Every row gives one point. Any point is a mix of the corners, with weights that add up to 1. It lies inside the corners' shape when no weight is negative. Is each point inside? If not, which corners have a negative weight?

Corners:
(1): [ 58  78 -37]
(2): [ 21 -27 -23]
(3): [-28 -68  48]
(4): [-33 -25  -6]
Points:
[ 47  59 -31] => inside
[ -4 -40  14] => inside
[ 6 -1  1] => inside
[ 20  29 -29] => outside (3)

Corners:
(1): [ 28   0  24 -47 -27 -52  66  78  12  -5  12]
(2): [ 20  47 -16  19   7  25  -3 -47 -70  35  47]
(3): [ -4 -61 -25  37 -20 -42 -79  50  47 -35 -11]
(4): [ 31  68  38  60  21  24  57 -27 -29  -2 -29]
(5): [-59   9   8 -62  15  21   8  30  40  -4 -71]
(6): [-33  66   4   2 -27 -36 -44 -32 -16  -9  -4]
(7): [ -8  74 -15  44 -38  60  21  45  -6  21 -11]
(8): [-44  55  -3  82   1 -10  58  -2 -61  34  21]
(9): [ -14  -67   20    5  -65  -33 -109   64  -55  -54  -10]
(10): [-13 -62 -22  -6 -83 -28 -24   3  -4 -67  12]
(11): [ 15  50  10  38 -32   3  34 -53 -57  87 -36]
(12): [-34  28  57  53 -11  23  13 -46  16  53  36]
Points:
[-11  31  11  25 -11 -10  -3   5 -16  12 -10] => outside (10)
[ -2 -80  29  16   3 -12 -15  45   1 -51  21] => outside (6, 7, 11)
[  4  37  20  50 -10   7  -2  -7 -37  23  13] => outside (5, 10)
[-10  26  10   2  -8   2  30   9   9   6 -14] => outside (9)
[  2   2 -26 -13 -43 -24  -7  51 -20   0  -6] => outside (4, 12)
[ 10  73  -1  97   5  39 -31 -52 -69  59  28] => outside (1, 5, 10)
[ 18  -3  -9  -2 -29 -15 -32  19  -8 -40 -30] => outside (8, 12)

Corners:
(1): [-40 -20 -10  -7  62  -9  58  26 -16  33 -42 -48 -28 -71 -45  39  37 -33
 -22  80]
(2): [ 61 -31 -53 -10   1 -22  10 -60  61 -41  48  69  11 -45 -32  -4 -68 -41
  64 -49]
(3): [-40  44 -31  52   6  48 -15 -19  37 -28  -3  29  22 -54  -8 -34  17   2
   6  72]
(4): [ 21  23  -6  50  34  40 -57 -51  39  21  -8 -31 -49  70  69 -33  48  -3
  49   0]
(5): [  3  35  57 -40  21 -52  -6  53 -34  52  15 -18  48  34 -41  17  64  -6
  73  45]
(6): [ 30 -19  -2  29  49 -35  14  34 -33 -66 -54  -8 -56 -17 -53 -45 -27  87
 -33  13]
(7): [-70 -49  60   6  69  19   1 -36  59 -53  69 -71  21 -23 -40   2   8 -32
  74 -17]
(8): [ 42 -52  69 -10   7  47  68  -8 -12 -74 -29  50 -13 -43  49 -17  42  73
 -28 -19]
(9): [-16  25  28  61 -47  19 -13  33  52  11  -2 -59 -10  38 -47 -56 -17 -25
 -27  33]
(10): [-77  -4  -1 -18 -63  36 -52  -7   3   4 -11  40  25  -2  21  19  54  -6
  14  -7]
(11): [-53  -8  17  36 -26 -68 -27   0 -67  28  45  31 -10  30  27 -39  37 -33
 -10  37]
(12): [-50 -51  17  57  -6 -71 -14 -49  14 -17 -21  -7  27 -32  69   2  14  68
  29  20]
(13): [  2 -25  62 -14   3 -75 -19 -65  25 -10 -28 -10 -62 -29 -19  50  21  54
 -26  88]
(14): [-69 -38 -44  16  36  -5  24  49  24  33  14 -10  13  36   6   5 -59  38
 -43  70]
(15): [ 49  45  20 -59  -4 -18  28 -81  11  -4 -10 -35  46  63 -16  57 -59  15
  52 -32]
(16): [-16 -42  53  -9  -8 -76 -38  22 -58 -23  43 -45  46 -46  58  64  -8   3
   2  67]
(17): [ 55  25 -29 -33 -45 -51 -22 -36   3 -34  56  43  58  21 -30  27  61 -13
   8 -36]
(18): [-21 -53 -39  34 -39   7  41  32 -65  25  34  37 -47  17 -37   5  50  21
  31  64]
(19): [-16 -55  29 -63 -53  41  45 -45  36 -36  38 -78 -57 -16  67 -71 -33  64
  -7  13]
(20): [-70  59  57  41  -6  -4   6  19  52   0  44 -30 -32 -30 -46  31   6  68
  24 -30]
(21): [ 51 -27  46   0  59   1  -3 -52 -39  51 -37 -38  13  -1   0   7  16  80
  -7   5]
Points:
[-13 -10   8  15  -7 -24  -6  13 -10  11   1   6 -12 -14   6  -1  33  23
  -4  42] => outside (7, 15)
[ -7  -3   2  10  12   4  26   5  25 -35  23 -13   5 -12  -8  -5   0   8
  23  18] => outside (10, 11, 13, 21)
[ 23 -20  47 -10   1 -44  25 -22  -6 -26  22 -18   6 -29 -31  13   2  15
  20  -4] => outside (3, 4, 10, 14)
[ -8   7  19  -3   6 -26   2   3 -36  18 -15  -4  -1  14  14  11  36  46
  -4  43] => outside (2, 7, 9)
[  2 -18  14   1   5  -4  12 -17   8 -22  11   6   1 -15  -3   2  16  14
  12   8] => inside

Corners:
(1): [ 17  21  -1 -23  26  -7  16 -34  33  -8 -23  38  -1  30  12  33  -1   4
  23  -1]
(2): [ 17 -17  12 -20   7  49  -7  -4 -47 -20 -38 -18 -51  12 -15  41  20  14
 -19   0]
(3): [ 16   4   5  12 -33  -5  13  -5  -9 -66  -1  36 -25  20  28  41  31   8
  17 -37]
(4): [ 32  -5  -1   9   8  -5  28 -42 -13 -54 -17  43   0 -34  22 -24  30  -8
  17  13]
(5): [-56  43   5   4   4   2  -8  41 -38  -6  -2   8 -20 -20  32  26  22 -55
  11  13]
(6): [ 40  77 -21  79  22   1  13  13  37  22  -2  11   2  41   9  34  48  -5
  -5   0]
(7): [ 22   7 -28   7  10 -24  -9 -43  -1   4 -29  28 -51  30 -31  20   9 -11
  25  23]
(8): [-14  91 -23 -15  13 -14  10 -46 -41  15 -29  11  -7  32   4   6  24  -3
  13 -42]
(9): [-78  -9  10   3   1  -2  -7 -20 -44   5 -30  -1  -1  33 -17   9   3  -8
  -6  -2]
(10): [ -5 -20 -10  22 -39   3 -18 -44   6  27 -46  49 -12  10  49 -27  -5   4
   6  16]
(11): [  6  -6 -47   9   0  -8  14 -45 -56 -57   1  23  -2 -74 -16  45 -16  12
  -8 -38]
(12): [ 17 -32 -20  -8   3 -15  20   8 -19   3 -28  29   3  31  36  10  17 -33
   0  30]
(13): [  3  15  -6  12  13  -8 -19 -18 -15   2  23 -75  -3   5  -2  43  29   0
  22 -25]
(14): [  25    0    6   -2    0    4  -12   23  -15   12  -42    9   11   -2
  -22   24   13 -104    8    8]
(15): [ 29  44 -43 -24 -10  -7 -18  21 -42 -49 -36 -15  -2  32 -23 -40   5  -3
  40   9]
(16): [-28 -17   0 -15  23   5  57  -7 -48   8  36 -27 -36  -1 -32  -8 -38   4
  30 -11]
(17): [  0  -1   7   8  16 -36 -20  26 -26  34 -44   3 -13  26   7 -30  17  11
  11  -5]
(18): [ 26 109   6 -11   6 -16  13 -13 -42   0  18  25   2  44 -24  -3  10  18
  74  23]
(19): [-51 -17 -11  -8 -49  18  58  59 -30 -25 -36  26  -9 -61 -11  10  26 -27
  12   5]
(20): [-38 -14  15  -7  22  74  23 -25 -31  13  13  47 -36  28  -1  43  29   3
  62 -13]
(21): [  1 -12   5 -17  11  -9  -6 -33  73  11 121  35 -15  31 -20 -11  23   1
   9   8]
Points:
[  1  25  -5  -1   9   0  -1 -20 -24  -8  -1   7  -8  20  17   1  14  10
  14 -10] => outside (7, 14, 19)
[ 74  37  -1  19  12 -43 -12 -29  49  13  11  83 -11  16  27  -1  26 -12
 -19  20] => outside (9, 13, 15, 16, 19, 20)
[  6   5  -3   1  -6   1   9  -7 -18 -24  -5  15 -19  14   5  20  17  -1
  14 -11] => inside
[ 34  52 -17 -15  19   8  21  32 -13 -11  -6  26 -22  33 -24  24  16 -13
  29   1] => outside (4, 9, 10, 13)
[-18  33  -1  21 -10  -3  -6  17 -28  14   5 -14 -25  -2 -18  23  18 -21
  -6  -9] => outside (1, 4, 12, 15, 20)
[ 19  -1  -8  -2  30  18   0 -30  -1 -13  22   9 -28  21   2  41  18 -26
   8  -9] => outside (9, 10, 17, 18, 19)
[  3   6  11   9   9   8 -11  15 -12  17 -22  -4 -20  48  -2  22   7 -23
  21  18] => outside (4, 8, 11, 19, 21)
[ 15  23  -3 -14  32  19   8 -23 -27  -5  -4 -15 -19  12 -57  19  15  11
  21 -17] => outside (3, 5, 10, 12)
[ -5  16  -6   9  -3  -1   4  -7 -14  -1 -11  18 -14   9  11   9  12 -10
  15   1] => inside

Corners:
(1): [ -58  -35   20 -100   16   41    1   82  -48  -33   47    7  -19   24
    8   51   39   10  -46  -20]
(2): [-58  -2 -26 -44   3  44 -22  36 -11 -12  21 -38  -5 -19 -44 -19  18   3
 -17  67]
(3): [-37  21  17  76  30  -4  27 -12  -3  -1  -6 -21 -88 -18  24 -34 -61 -10
  -4 -16]
(4): [ 46   3  20 -57 -50   5 -44   8 -21  43   4 -75  40  13  16  52   4 -24
  31  -4]
(5): [-78 -39  18 -28  32 -18 -26  73   3  16  74 -16  51 -30 -42  47  17  37
  38  19]
(6): [  8 -21  -6  82  -3   3 -36   2  40   7 -38  34 -33 -15  61 -58 -27  28
 -18  -4]
(7): [-82 -57 -28  -8   2  39 -28 -25 -10 -12  85 -23  30   9 -23  39  34  -8
   3 -29]
(8): [-77  31  66 -51  12  20 -13 -11 -28 -20  56  37  33  28 -29  -2  47  43
 -32  24]
(9): [  11  -37   -4   60   28    8   -1  -50    1   32  -46   13 -105  -20
  -13  -37  -13   74   10   -7]
(10): [ -83  -59   18  -37   18   14  -32   34 -104   14   20   -7   66  -17
  -21    8   -5   24   -6    0]
(11): [ 55  -9 -13  79 -18  58  53 -44  11  20   7  37 -18 -26  11 -20 -80  28
  31  -3]
(12): [ 27   8 -25  51  73   6  19 -28 -17 -17 -12  -2 -19 -49  29 -52  13  24
  10 -47]
(13): [ -7  -5 -38   8   4 -24  -6 -46  17 -23 -44  36 -35  -5 -16 -34 -58  13
  36 -37]
(14): [-15   0 -35  68  47 -52  34 -16   2  29 -31 -10 -44  40 -20 -20 -20  29
 -44 -22]
(15): [-70 -27  15 -83 -14   2  -6  16 -11  45  57  29   5 -63 -29  -2  47 -10
 -39 -16]
(16): [ 37 -46  61 -32 -47  60   0  37  18  -2 -24 -66  59 -23 -43 -35  15 -31
  26 -35]
(17): [   3   -1    4   10 -121   14   -1   52  -13   13   -8  -42   19   -8
   -5    1   24   11   86  -58]
(18): [ 15 -73  32 -48 -97   2  34  11 -10 -40  22 -72  50 -17  30  12  36  16
  27  19]
(19): [   7  -11  -17   26   57   20   12  -44   -2   36   41   14  -53   23
   16 -116  -33   28   44   -1]
(20): [ -2 -36   3  46  40  -3  17   1 -20  24 -37  47 -29  15   3 -59  18 -38
  65  26]
(21): [-70 -15 -22  14  69  20  39 -19  43  35 -52   7 -20   6  44 -22 -27  45
  25 -15]
Points:
[-32 -13   2  -3   0  17  -2   8  -1  18   4  -4  -6   1 -10  -3 -15  20
   4 -15] => outside (12, 18, 20)
[-15 -15   1   8  17  13   2   3 -12   3   2  -3 -12 -11   2 -20   2  10
  10  -6] => inside
[-56 -48  -7 -20 -12  28 -21  11 -18   9  51  15  16  14 -46  14  15  10
  -4  -8] => outside (3, 4, 12, 18, 21)
[-31 -15  38 -36 -56  13 -33   7  15   9   1 -33  13 -47   4 -36 -17  31
  16   5] => outside (1, 7, 11, 12, 14, 20)
[-27 -13   6   2  -7   8   2   7  -4   2   2 -16  -2 -15  -8  11  -3  19
  -7 -16] => outside (19, 20)
[-27 -20  -3  11  16  16   8   0  -6   4   9   2 -17  -8  -5 -32  -5  15
  12  -6] => outside (4)
[-36 -43  19 -31 -32   0 -53  22 -25  37  70   9  32  16 -62  47  11  30
  -3 -25] => outside (2, 3, 12, 18, 20, 21)

Corners:
(1): [ 65 -45 -87   3  56  32  75  -3  14   9  37 -54 -17  52  20 -23 -60  36
  -6  61]
(2): [ 60  35 -53  32  65 -29  15  28  56  52  16 -27  48 -23  75  36 -82  48
  47  30]
(3): [ -3  13  11  37   2  49 -33 -65 -10 -13  62   4 -16  86 -55  -5 -24 -42
 -26  13]
(4): [  3  29  -2  44  18 -46 -22  -4  13 -11 -57  38 -46 -15  21 -60  38  34
  42 -49]
(5): [ -3  21  47   8 -21   4 -15 -57 -70 -76 -26  52 -14  -5 -33   7  -9 -35
 -70  38]
(6): [ -9  23  33  -7 -53 -19  14 -52 -47  28 -14  51 -34 -64   4  16  67 -27
  28  32]
(7): [  -8  -50  -26  -56   34   93   75  -72   26  -13   41  -13   49   47
    1  -57 -104   40  -21   47]
(8): [-26  25 -34  40 -71  -9 -23  41 -17  77 -55  74 -11  30  49 -36  14 -10
  -1  -8]
(9): [ -8  20  -1 -25   0  13  71 -20  -3 -46   3 -20  31  35 -45  48 -17   8
 -26  16]
(10): [-38  15 -35  43 -13  10 -31   3 -48   4 -37  67  25 -67 -18  24  65 -33
  -4 -36]
(11): [ 72 -24 -49 -37  67 -12 -12  72  39  69  30 -37  42  33 -19 -45 -81 110
   4  12]
(12): [-25  -3  28 -37  57  26  65 -32 -53 -68  87 -22  56  95  26  -7 -42   1
  -9  36]
(13): [  9 -55 -28  18 -38  19  24  48 -60  25 -69  62 -69 -28  27 -13  -3   4
 114 -30]
(14): [-42  22  37   9   1 -84 -60 -66 -64 -18 -82  23  27  32   4  -1  66 -55
  35  -7]
(15): [ 13 -88 -28  20  28 -34   9  30  61  62  50  -8  23 -13  39  20 -53  71
  -8  47]
(16): [-50  11 -18  85 -36   4 -29   6 -76  42 -76  25 -20 -55  11  21  50  82
  29  -1]
(17): [-35  20  88   1  13  48 -54 -29 -12 -35 -30   0  12  10  -6   9  83 -69
 -34  33]
(18): [  -3  -45  -50  -82  121   58   47   -3   26   51   70  -28  -12   66
  -19    6 -106   59  -16   45]
(19): [-40  24   0 -20 -31  19 -12 -17 -27 -60   2 -40 -36  -4 -19 -37 -24 -59
 -35  16]
(20): [ 21   0  35 -52  19  28   5 -72 -21 -44  14 -39   1  64  18   6   8 -51
 -59 -52]
(21): [ -6 -18  20  86   4 -25  16  20 -48  80 -67  26 -35 -51   3 -34  14   2
  54 -36]
Points:
[ 15 -22 -19 -28  52  23  25 -21   5 -31  29 -23  11  37  -3  -1 -45   6
  -8  19] => outside (6, 8, 16, 21)
[  1  -4 -16   1   7   4  20 -12 -21   5   0  11   0  13   8  -4 -25  12
   5   9] => outside (17)
[ -5  -1  -6  -9  12  19   3 -24 -17 -12   6   8   5  22  -2   2  -8  -3
 -11  19] => outside (21)
[ -7 -17 -20  -6   0  35  18   5 -14  -6  12  15 -19  12 -13 -23 -19  31
 -11  22] => outside (2, 14, 20, 21)
[ -7  13   0  11   8   0  -3  -7 -33  -8 -12   9  -6  11  -4  -8   1  -2
   4  14] => outside (7, 15, 20)
[  7   2 -12   8  -5  48  28 -11  -2   1 -18  24 -40 -13 -13   0 -11 -39
   5  -7] => outside (11, 12, 14, 15, 16)
[-13  -5   0   3   9  24   8 -19 -17  -2  -5   0   6  12   5 -11  -9   7
  -4  19] => inside
[-23 -32  -3 -12 -60  18  15 -53 -53   9 -33  55 -52 -16 -41 -10  26 -77
 -19 -12] => outside (2, 4, 11, 12, 16, 17)
[ -5  -6 -16  12 -10   5   3   6 -22  22 -19  28  -6   3  13 -10  -1   4
  15   2] => inside

Corners:
(1): [ 65  32   7  54  14   5  -5  14  12 -10 -33  -8  17  37 -48   7 -32  23
 -10 -30]
(2): [ 26  14 -14 -45 -37   8   0  25  12  17  22 -10 -13 -18 -37 -60  18  10
 -59  52]
(3): [ 28  27 -71   2 -32 -14  21 -63 -17  -2   1 -63  -5 -23 -15  40   5 -18
  51 -61]
(4): [-24 -54  -3 -38  25  11 -16 -11 -32  -4  -8 -68   7   0  17  31  -1 -55
  43 -72]
(5): [  35   60    0  -63  -26   14   10   21    4    9   26  -25  -64 -121
    2  -38    4   30  -55   27]
(6): [ 38  26  39  31  10  18 -50 -28  66  -4  14  36   0  66 -13   8 -34   1
 -21   0]
(7): [ 25   5  -7   5   3 -42 -18   6 -32  -9   5 -60  11 -10  46   4  30 -30
  57  -8]
(8): [  4  -3  32   8  20  28 -37  -7  41  18  -8 -30  -4  49   8   8 -67  46
 -23  27]
(9): [  0  10  10  10  19   2 -35 -29  14 -35 -17  30  21  42 -27 -34 -61  16
   9   0]
(10): [ 38 -12 -35 -61 -12 -76  -4   2 -31 -11  33 -69 -16  19  24  11   9   1
  31 -77]
(11): [ 10  -7  -3 -15   8 -36   1   9  85 -40 -51  35 -21  48 -26   7 -29   9
 -19   7]
(12): [-11 -36 -35  -7  -8  19  57 -31 -46 -54  14 -62  -9  -9  45  -6  28 -26
  51 -73]
(13): [ -5  79  -5  11  24  -8 -28   6  27  -6 -20  21  13  48   5  13 -39 -13
 -70  14]
(14): [-14  16  46  11 -10 -31  23   7   4  -7   5 -21   3  13 -39   9 -44   2
   3  -2]
(15): [ 57  68  21 -69   0   3  21  -4  44  -5 -17 -42 -16 -70 -18 -87 -10  -9
 -58  36]
(16): [ 70  27  27 -58 -65  24  33  -9 -10  42 -24   8   8 -59  28 -40 -27   9
 -63  58]
(17): [-33   6 -23 -31 -22  12   9  14  -2  27  20 -67  45 -13  10  29  48  16
  55 -60]
(18): [ 19   2  -9   4  45 -26   9 -37 -30  34   2 -37   4 -15   7 -18  49  22
  25 -42]
(19): [ -3  17 -23 -38 -30 -14 -21 -22 -46 -12 -13 -87 -33  21  -6  29  81  17
  65 -75]
(20): [ 20  17 -32  -5 -29 -33  -3  -6 -23  15 -17 -38 -43  -1  14 -37  11 -28
  51 -83]
(21): [ 52  52   2 -28  19  17  16   4  18  19  10  18 -36  36 -35 -10 -38  11
  15  26]
Points:
[ 23   7  13 -15  -4   7  -5   4  -8   8   0 -47   5  17   6  -4 -10 -13
   3 -23] => outside (3, 5, 9, 11, 18)
[ 27  12  -2 -17  -7  -6   2 -10   0   5   1 -29  -6  -2  -4  -8   3   6
   9 -19] => outside (13)
[ 22 -17  23  16  25  32  14 -27  29  -1 -23   6  37  28 -41 -15 -45   8
   9   4] => outside (5, 7, 10, 13, 19, 20)
[ 15  16  -2 -17  -1  -4  -3  -9   2  -4  -3 -28   1   6  -8  -2   3   9
   6 -17] => outside (20)
[ 31  22  -2  -8   3  -4  -1  -4   4   1  -2 -19  -7  14 -11  -2 -11   4
  10 -14] => inside
[ 31  25   1 -12  -7 -11  -1  -9   9  -5  -7 -15 -16   5  -7 -13  -8  10
  -7  -6] => outside (4, 17)
[ 17  15  -5  -9   7 -15  -9  -6  18 -13  -7 -13 -16  18 -11  -6 -14   2
  -2 -13] => outside (16, 17)
[ 17  10 -12 -21  -8  -5   6  -8 -21   2   0 -47  -1 -11   5  -4   0  -2
  16 -30] => outside (6, 11)
[ 28  24   3 -18  -6  -1   1  -6  11   4  -8  -7  -7   6  -5  -9 -14   5
 -10   2] => inside
